Rows are points. Before rounding, the points of a table are all equally far from one centre. They may lie mostly on one side of it. Where is the centre, to within rounding?

Points:
[[ -3 -34  60]
 [ 45  -3  -5]
 [ 15 -57 -10]
 [ -1  14 -37]
 [ 40   4 -12]
 [ 44   6  22]]
Centre: [ -6 -11  11]

Points:
[[-49 -49  -6  38   2  -3   9  -8  54]
 [ -7 -43  51  24   7 -14  20 -20  24]
 [-56 -59  32  -6  15   8  -3  26  50]
 [ -5 -10  20  18  19  17  32 -10  45]
 [-16 -20  -4  20  -6 -33  38  -9  -2]
 [-57 -41  23 -36   4 -24  -2  17   5]
 [  9 -35  -8  17   3 -31 -15  43  30]
 [  7 -48  20  38  28  -2  22  -8  12]
 [-26 -17  -7  16  -5 -41 -37  10   9]
 [-54 -40 -10  -5  26 -27  11 -11  34]
 [-57 -43   6 -27  35  -8   5  -1  21]
 [-14 -42  21  14  11  29  32  35  53]
 [-60 -51   3 -26  -9 -24  -8 -12   7]]
Centre: [-21 -36  10   4  -3   2   0  10  17]

Points:
[[ 10   4 -20 -59 -25 -23   4 -26   7 -27  10   8   0   9  12   5   4   5
   20 -20]
 [  0 -17  22 -47   2  12  29  -7  11   6   0  12 -41  -2  -6   8 -14  12
   32  45]
 [ 27 -24  25  -5 -15  25  34  -2   9 -31  11 -21 -16  20 -11   9  49  14
   -8  -3]
 [  1  16  30 -42   8  -5  30  -9  22 -15  11   5 -35   2 -33 -20 -37  14
   10  16]
 [ -8  -1  31 -24  14  25  21   2  34 -18  29 -10   3  -2 -31   2  -1  17
   53 -36]
 [ 12  -3   7 -19  30 -22   0   5   6 -18 -16  -3   1   9 -28  42  20 -13
  -13  -5]
 [  0  12   9 -27 -23 -30  16  -8 -11 -16  38  -8  21  33 -24  46   0  17
    8 -26]
 [ 16  17 -19 -22  -1  -1  45  -3  41  -9  21  21 -11  10  -6   3   6  18
   50 -13]
 [  3  -6  -3 -11  19  12  14  11  -1 -33   0  38 -27  -4 -36  53  -1 -12
    7 -26]
 [-24  39  25 -27  16  -9  27  -5  21 -31  21  24  -2  -7 -19  -1   2   5
   16 -11]
 [  9  19  32 -23  11   0  39 -11   8 -32   2 -34   2   8  -6  18   2 -24
    3  -2]
 [ -1  18  29 -13 -25  33 -13   8  14 -26  23   3 -11   2 -37  -9  17  47
   10 -32]
 [-21  23  20 -23  36  -8   6   8  17  -7  20  -4 -29  -4 -10  21   3  48
   34 -13]
 [  2 -12   9 -60 -34  11 -26 -33  31 -21  17  -2 -33 -15 -23  19 -20  27
   25   7]
 [ 24  -6  23 -20 -31 -17  16  28  25 -42  34   2  34  -5 -34  41  -6  13
    6  -8]
 [-21 -32  11 -11  36  15  -2   4  24 -35  -3   3 -26 -19 -16  37 -18  21
   22 -24]
 [  6  13  -5   1 -12 -39   2  12  -5   8  16  16  10 -12  12  15 -23   9
    2  10]
 [-17  -7  -4 -28   2  -3  38  18  36   2  18  30 -14   6 -44  27 -17  27
    7  33]
 [-37  10  26   5  -4  -3  33   3   7 -19  43  19  -9  17 -15  18  16  27
    1 -26]
 [-23 -11  16 -46  25  37  30  -7  27 -28  41   7 -40   9 -23  24 -19  18
   10  14]
 [-31   7  25 -22  -2 -19 -16   6   3 -41  23  33 -39  -2 -38  32  -8  19
   11  -2]
 [-18 -19 -12 -41   0  -6  29   1  21  -9  49   3 -12   3 -32 -19  -1  13
   41  -1]
 [-14  -9  13  -2  27 -15  17  28  32  -9   1  13 -15  26 -29  35 -10   3
   -2 -18]]
Centre: [ 12  -7  10 -16  -5   7   8  -6   9 -20  19   3 -10   2 -17  21  -5  19
  12   2]
